Each row of a before or after table is a point. One or more steps were done to the points. Then noise was added and the rows were shuffled. The steps act on columns, c1 being the first. Name the steps. A step turns or swaps two columns, mirrors them in a line or flattens them onto one, adds a multiple of one to another, or multiplies or shifts one. Angles are multiples of 10 degrees, from the lower column toward the higher: turns from -170 to 170, lines from 10 to 170 but not 90. Use the fewest steps. Two steps may share a column if one is a turn and the other turns, adds or multiplies; they go together, in the order done. Otherwise the lowest column goes first.

Before:
+0.04	+0.29	+0.50
-0.50	+0.32	-0.03
+0.08	-0.82	-0.19
-0.18	+0.40	+0.36
-0.03	+0.32	-0.17
+0.07	-0.47	+0.22
-0.01	+0.41	-0.11
+0.06	-0.62	+0.64
-0.20	-1.16	-0.09
-0.23	+0.47	-0.13
-0.06	+0.04	-0.18
-0.22	+0.41	-0.13
+0.26	-0.01	+0.17
After, 13 rows:
+0.43	+0.01	+0.19
-0.53	-0.31	-0.05
-0.12	+0.82	-0.20
+0.28	+0.48	+0.22
-0.28	+1.16	-0.10
-0.24	-0.05	-0.19
-0.12	-0.41	-0.11
-0.20	-0.31	-0.18
-0.36	-0.47	-0.12
+0.72	+0.62	+0.64
-0.35	-0.41	-0.12
+0.54	-0.29	+0.50
+0.19	-0.39	+0.38
Steps: add 1 times c3 to c1; multiply c2 by -1

Before (14 x 6):
+0.39	+0.31	+0.13	+0.68	-0.03	-0.36
+0.05	+0.28	+0.07	+0.46	-0.11	+0.12
+0.35	+0.42	-0.26	+1.64	-0.88	+0.11
-1.30	+0.59	-0.07	-0.08	+0.26	+0.14
+0.36	-0.03	+0.11	+0.71	+0.26	+0.05
+0.40	+0.06	+0.15	+0.00	-0.21	+0.24
+0.39	-0.06	-0.69	-0.10	+0.18	+0.21
+0.07	+0.61	+0.03	+0.17	+0.10	+0.29
+0.39	-0.02	-0.35	-0.21	-0.48	+0.23
+0.01	-0.05	-0.06	-0.10	+0.47	+0.14
+0.26	+0.37	+0.15	+0.04	+0.11	-0.19
+0.38	+0.20	+0.00	-0.14	+0.32	-0.52
+0.40	+0.12	-0.69	-0.23	+0.29	+0.22
-0.25	+0.08	+0.00	+0.21	-0.01	-0.04
After (14 x 6):
+0.81	-1.59	-0.25	-0.78	-0.90	-0.35
+0.57	-0.08	+0.10	+0.02	-0.21	-0.27
+0.23	-0.11	-0.05	+0.26	+0.34	-0.94
+0.21	-0.24	+0.13	+0.24	+0.15	-0.69
-0.01	-0.47	+0.05	+0.32	+0.08	-0.19
-1.44	-0.28	-0.02	+0.50	+0.24	-0.33
-0.20	+0.04	-0.04	+0.02	+0.48	-0.41
+0.19	-0.53	+0.06	-0.45	+0.23	-0.42
+0.37	+0.12	-0.70	+0.11	+0.16	-0.23
+0.12	-0.58	+0.07	-0.08	-0.11	-0.37
+0.30	-0.67	+0.16	-0.15	-0.07	-0.82
-0.26	-0.17	-0.03	-0.04	-0.02	-0.56
+0.29	+0.10	-0.76	+0.26	+0.27	-0.25
+0.60	+0.17	-0.34	+0.07	-0.51	-0.24
Steps: add -0.5 times c5 to c1; turn c2 and c4 by 130 degrees; shift c6 by -0.50

Before:
+0.35	+0.46	+0.29	+0.26	-0.14	+0.39	-0.44	+0.11	+0.10	+0.06	-0.26
+0.38	+0.30	+0.01	-0.36	-0.55	+0.00	-0.32	-0.25	-0.59	+0.03	+0.44
-0.26	-0.18	+0.10	+0.63	+0.26	-0.60	+0.14	-0.16	-0.71	-0.52	+0.66
-0.08	+0.19	+0.70	-0.05	-0.12	-0.28	-0.05	+0.53	+0.15	+0.85	-0.10
-0.14	-0.27	+0.06	-0.26	+0.04	-0.42	-0.41	-0.11	-0.58	+0.27	+0.11
+0.33	+0.54	+0.37	+0.08	+0.15	-0.41	+0.24	-0.20	+0.11	-0.01	-0.36
-0.52	+0.23	-0.17	+0.24	-0.29	-0.03	+0.01	+0.17	+0.19	-0.07	+0.17
+0.24	+0.21	-0.14	-0.05	+0.22	+0.18	+0.24	+0.15	-0.29	+0.16	+0.46
-0.06	-0.18	+0.10	+0.20	+0.19	-0.47	-0.48	+0.27	+0.18	+0.02	+0.58
+0.19	-0.25	+0.41	+0.00	-0.03	+0.24	-0.35	-0.75	-0.45	+0.59	+0.79
+0.37	-0.32	-0.02	+0.47	-0.09	+0.25	+0.30	+0.14	+0.20	-0.25	+0.36
-0.21	-0.06	+0.22	+0.41	+0.32	-0.03	+0.33	+0.19	+0.16	-1.15	+0.35
After (12 x 11):
-0.14	-0.01	+0.69	+0.41	+0.33	-0.17	-0.48	+0.09	-0.15	-1.15	+0.04
+0.35	+0.58	+1.16	+0.08	+0.21	-0.33	+0.05	-0.16	-0.09	-0.01	-0.41
+0.38	+0.25	+0.04	-0.40	-0.62	+0.56	+0.02	-0.24	-0.06	-0.04	+0.51
+0.25	-0.30	+1.26	+0.00	+0.00	+0.48	-0.25	-0.76	+0.69	+0.61	+0.92
+0.33	-0.33	-0.04	+0.45	-0.09	+0.00	-0.53	+0.14	+0.15	-0.24	+0.02
+0.40	+0.44	+0.91	+0.24	-0.24	+0.18	+0.46	+0.13	+0.24	+0.09	+0.05
-0.51	+0.20	-0.44	+0.28	-0.28	-0.16	-0.07	+0.13	-0.06	-0.03	+0.19
-0.12	-0.30	+0.20	-0.30	+0.01	+0.26	+0.16	-0.09	-0.57	+0.25	+0.37
-0.20	-0.23	+0.32	+0.63	+0.25	+0.31	-0.53	-0.16	-0.68	-0.53	+0.44
-0.07	-0.16	+0.31	+0.23	+0.20	-0.44	-0.01	+0.23	-0.50	+0.08	+0.71
-0.13	+0.19	+2.08	-0.05	-0.03	-0.27	+0.11	+0.57	-0.68	+0.83	-0.05
+0.22	+0.21	-0.40	-0.09	+0.25	+0.36	-0.52	+0.09	-0.14	+0.17	+0.22
Steps: multiply c3 by 3; turn c6 and c9 by 60 degrees; add -1 times c8 to c9; mirror c7 and c11 in the line at 110 degrees

Before:
-0.20	-0.23	-0.21	-0.44	+0.20	-0.23	-0.30	-0.91	-0.23	+0.30	-0.30	+0.02	-0.36	-0.07
+0.49	-0.64	-0.07	-0.25	+0.24	+0.38	+0.96	-0.23	-0.22	+0.32	-0.48	-0.07	+0.24	+0.01
+0.30	-0.60	-0.33	-0.22	-0.04	+0.26	-0.26	+0.31	+0.58	-0.17	+0.10	-0.34	-0.15	+0.45
-0.09	-0.13	-0.25	-0.46	-0.36	+0.16	+0.17	+0.33	-0.46	-0.46	-0.09	-0.22	+0.42	+0.37
-0.15	-0.13	-0.46	+0.59	-0.14	-0.04	+0.05	-0.43	-0.45	-0.28	-0.56	-0.30	+0.51	+0.25
-0.30	+0.16	-0.04	+0.70	+0.31	-0.57	+0.40	-0.52	-0.08	+0.56	+0.55	-0.39	-0.61	+0.23
-0.30	-0.45	+0.29	-0.27	-0.48	-0.44	+0.10	+0.13	-0.23	-0.31	+0.69	+0.60	+0.15	-0.15
+0.00	+0.41	-0.23	-0.07	-0.12	+0.45	-0.19	-0.44	-0.14	+0.83	-0.61	-0.42	+0.51	-0.56
-0.34	+0.47	-0.53	+0.41	-0.51	+0.45	+0.55	+0.00	+0.05	-0.31	+0.66	-0.26	+0.68	+0.28
+0.19	-0.12	+0.37	-0.20	-0.02	+0.47	+0.12	+0.12	+0.03	-0.42	-0.35	+0.26	-0.11	-0.75
After (10 x 14):
+0.25	-0.60	+0.30	+0.34	-0.13	-0.30	-0.20	+0.79	+0.14	-0.26	+0.13	-0.28	-0.19	-0.42
-0.05	-0.52	-0.61	-0.68	-0.31	+0.30	+0.09	-0.29	+0.07	-0.29	+0.76	-0.17	+0.12	+0.35
-0.20	-0.61	+0.32	-0.06	+0.30	-0.25	+0.93	+0.50	-0.19	+0.31	-0.47	-0.22	+0.23	-0.44
+0.38	-0.08	-0.01	+0.15	-0.34	-0.29	+0.21	+0.25	+0.09	-0.28	-0.06	-0.52	+0.45	-0.10
-0.55	+0.41	+0.25	+0.45	-0.09	-0.45	-0.22	-0.38	-0.25	+0.75	-0.57	-0.14	+0.47	+0.18
+0.05	-0.17	+0.21	-0.09	-0.05	+0.25	-0.35	-1.17	-0.06	+0.38	-0.29	-0.45	-0.36	+0.24
+0.31	+0.18	+0.12	+0.53	+0.01	+0.67	+0.37	-0.93	-0.17	+0.52	+0.54	+0.64	-0.61	+0.20
+0.25	-0.10	+0.30	+0.40	-0.38	-0.01	+0.02	-0.64	-0.06	-0.08	-0.57	+0.55	+0.50	+0.08
+0.44	+0.46	+0.20	+0.39	-0.60	-0.64	+0.52	-0.43	+0.06	-0.34	+0.68	+0.34	+0.70	+0.20
-0.75	-0.15	-0.19	-0.26	+0.36	-0.41	+0.08	+0.42	+0.18	-0.35	-0.38	-0.17	-0.13	+0.04
Steps: add 1.5 times c1 to c8; turn c1 and c14 by -110 degrees; turn c5 and c6 by 160 degrees; turn c3 and c5 by 140 degrees; turn c4 and c12 by 80 degrees; flatten c9 and c10 onto the line at 110 degrees

Before:
-0.22	+0.08	-0.39	+0.32	-0.03	-0.25	+0.03	-0.04	+0.11	-0.51	+0.59	-0.10	-0.19	-0.41	+0.58	+0.32	-0.35	+0.07	-0.60	-0.03	-0.16	-0.17	+0.26	+0.62
+0.09	+0.57	+0.20	+0.32	+0.20	+0.63	+0.51	+0.32	-0.37	-0.63	+0.02	+0.14	-0.48	+0.64	+0.68	-0.02	-0.57	-0.04	-0.05	-0.04	-0.06	-0.31	-0.22	+0.25
-0.15	-0.12	+0.10	-0.19	+0.14	+0.52	-0.12	+0.43	-0.10	-0.61	+0.36	-0.03	-0.18	+0.65	+1.11	-0.32	+0.10	-0.56	-0.06	+0.04	-0.17	-0.79	+0.58	+0.58
+0.17	+0.22	+0.11	+0.12	-0.36	-0.34	-0.27	+0.34	-0.02	-0.47	-0.05	-0.40	+0.12	+0.42	+0.47	+0.87	+0.51	-0.91	-0.08	+0.75	+0.06	+0.32	+0.35	-0.45
+0.59	+0.00	+0.06	+0.56	-0.29	+0.30	-0.42	-0.29	+0.05	-0.14	+0.22	-0.42	-0.52	+0.18	+0.71	-0.43	-0.20	+0.19	+0.06	-0.37	+0.87	-0.24	+0.05	-0.35
-0.18	-0.03	+0.04	-0.13	+0.22	+0.44	+0.28	-0.50	+0.08	-0.22	-0.32	+0.09	+0.39	-0.58	+0.81	+0.15	+0.20	-0.12	+0.03	+0.20	+0.52	-0.04	+0.26	-0.18
+0.20	+0.56	-0.32	+0.45	+0.27	-0.54	+0.29	-0.27	-0.01	-0.19	+0.30	-0.09	-0.50	+0.44	+0.01	-0.23	+0.37	-0.35	-0.12	+0.33	-0.01	+0.09	+0.08	-0.15
+0.33	-0.91	+0.33	+0.53	+0.35	-0.02	-0.58	+0.09	+0.06	-0.32	-0.40	-0.15	-0.32	-0.15	+0.37	-0.12	-0.17	-0.53	+0.06	+0.22	-0.03	-0.72	-0.03	-0.20
+0.07	-0.24	+0.00	-0.25	+0.17	-0.60	-0.14	-0.10	+0.13	-0.17	-0.13	+0.42	-0.74	-0.08	-0.01	+0.04	+0.49	-0.74	+0.64	+0.28	+0.64	+0.39	-0.15	+0.19
+0.40	+0.01	-0.42	+0.01	-0.01	-0.37	+0.29	-0.24	+0.42	-0.64	+0.40	+0.90	-0.01	-0.49	+0.06	+0.02	-0.46	+0.49	-0.43	-0.65	-0.01	+0.29	+0.30	-0.23
+0.10	-0.13	+0.26	-0.22	+0.26	-0.06	-0.34	-0.62	-0.05	-0.08	-0.07	-0.04	-0.34	-0.20	+0.41	+0.10	-0.15	+0.31	+0.74	+0.08	-0.03	+0.57	+0.04	+0.53
-0.37	+0.12	+0.07	-0.31	+0.52	+0.86	-0.37	+0.44	-0.28	-0.21	+0.85	+0.36	+0.16	+0.02	+0.19	+0.02	+0.72	-0.27	-0.82	+0.49	-0.17	+0.91	+0.24	-0.33
+0.03	+0.47	-0.34	+0.57	-0.12	+0.05	+0.45	+0.40	+0.27	-0.93	-0.31	+0.14	+0.13	-0.48	+0.13	+0.33	-0.64	-0.37	+0.40	-0.01	-0.17	-0.31	+0.59	-0.46
-0.13	+0.41	-0.16	+0.30	+0.16	-0.25	+0.21	-0.03	-0.21	-0.33	-0.35	-0.24	-0.37	-0.12	+0.49	+0.19	-0.47	-0.37	-0.08	-0.55	-0.22	-0.21	-0.77	-0.48
After (14 x 24):
+0.08	-0.22	-0.12	-0.02	+0.16	+0.01	-0.03	-0.10	+0.14	+0.13	-0.14	+0.42	-0.75	+0.63	-0.25	+0.01	+0.48	-0.72	+0.65	+0.29	+0.63	+0.39	-0.12	-0.40
-0.13	-0.13	-0.48	+1.10	+0.15	+0.53	-0.32	+0.73	-0.23	+0.42	+0.33	-0.03	-0.19	-0.60	-0.19	-0.33	+0.09	-0.55	-0.05	+0.03	-0.18	-0.80	+0.59	-0.03
+0.00	+0.49	-0.35	+0.14	-0.11	-0.45	+0.51	+0.95	+0.12	+0.91	-0.33	+0.13	+0.12	+0.03	+0.57	+0.33	-0.66	-0.36	+0.42	+0.00	-0.15	-0.31	+0.58	-1.05
+0.20	+0.57	+0.13	+0.02	+0.27	+0.51	+0.58	-0.52	+0.06	+0.34	+0.28	-0.09	-0.51	+0.46	+0.47	-0.23	+0.35	-0.37	-0.11	+0.32	-0.02	+0.09	+0.06	-0.76
+0.33	-0.93	-0.45	+0.37	+0.36	-0.16	-0.06	+0.23	+0.03	+0.04	-0.38	-0.12	-0.34	+0.04	+0.51	-0.10	-0.16	-0.53	+0.03	+0.22	-0.05	-0.72	-0.03	-0.79
+0.07	+0.56	-0.58	+0.68	+0.22	+0.53	+0.63	+0.35	-0.48	+0.37	+0.03	+0.14	-0.50	-0.73	+0.32	-0.02	-0.56	-0.04	-0.05	-0.02	-0.05	-0.32	-0.24	-0.33
+0.38	+0.01	-0.09	+0.05	-0.01	-0.41	+0.87	-0.18	+0.50	+0.77	+0.42	+0.92	+0.00	+0.46	+0.00	+0.02	-0.46	+0.48	-0.46	-0.66	+0.01	+0.28	+0.32	-0.80
+0.16	+0.21	-0.39	+0.47	-0.36	+0.46	-0.04	+0.62	-0.12	+0.29	-0.05	-0.37	+0.11	+0.27	+0.11	+0.87	+0.50	-0.91	-0.09	+0.75	+0.10	+0.34	+0.34	-1.07
+0.10	-0.14	-0.24	+0.40	+0.27	-0.20	-0.20	-1.17	+0.15	-0.13	-0.08	-0.05	-0.38	+0.09	-0.22	+0.10	-0.14	+0.31	+0.76	+0.06	-0.04	+0.58	-0.01	-0.05
+0.61	-0.01	-0.13	+0.72	-0.28	+0.11	+0.46	-0.48	+0.15	+0.09	+0.24	-0.41	-0.53	-0.32	+0.53	-0.43	-0.20	+0.19	+0.06	-0.38	+0.87	-0.23	+0.06	-0.91
-0.19	+0.04	-0.04	+0.55	-0.02	-0.37	-0.29	+0.03	+0.10	+0.64	+0.61	-0.10	-0.20	+0.29	+0.31	+0.31	-0.34	+0.07	-0.60	-0.04	-0.16	-0.19	+0.27	+0.03
-0.19	-0.03	-0.16	+0.82	+0.22	-0.65	+0.01	-0.90	+0.27	+0.13	-0.30	+0.09	+0.39	-0.33	-0.15	+0.15	+0.21	-0.13	+0.02	+0.18	+0.52	-0.06	+0.25	-0.80
-0.14	+0.41	-0.11	+0.49	+0.16	-0.08	+0.01	-0.22	-0.20	+0.37	-0.32	-0.21	-0.40	+0.25	+0.29	+0.19	-0.46	-0.35	-0.11	-0.55	-0.25	-0.22	-0.76	-1.08
-0.38	+0.15	-0.20	+0.19	+0.52	-0.16	-0.90	+0.61	-0.44	+0.14	+0.85	+0.37	+0.20	-0.83	-0.31	+0.02	+0.72	-0.29	-0.82	+0.52	-0.18	+0.88	+0.23	-0.93
Steps: add 1.5 times c1 to c7; turn c3 and c10 by -140 degrees; swap c4 and c15; turn c6 and c14 by -100 degrees; turn c8 and c9 by -20 degrees; multiply c8 by 2; shift c24 by -0.60
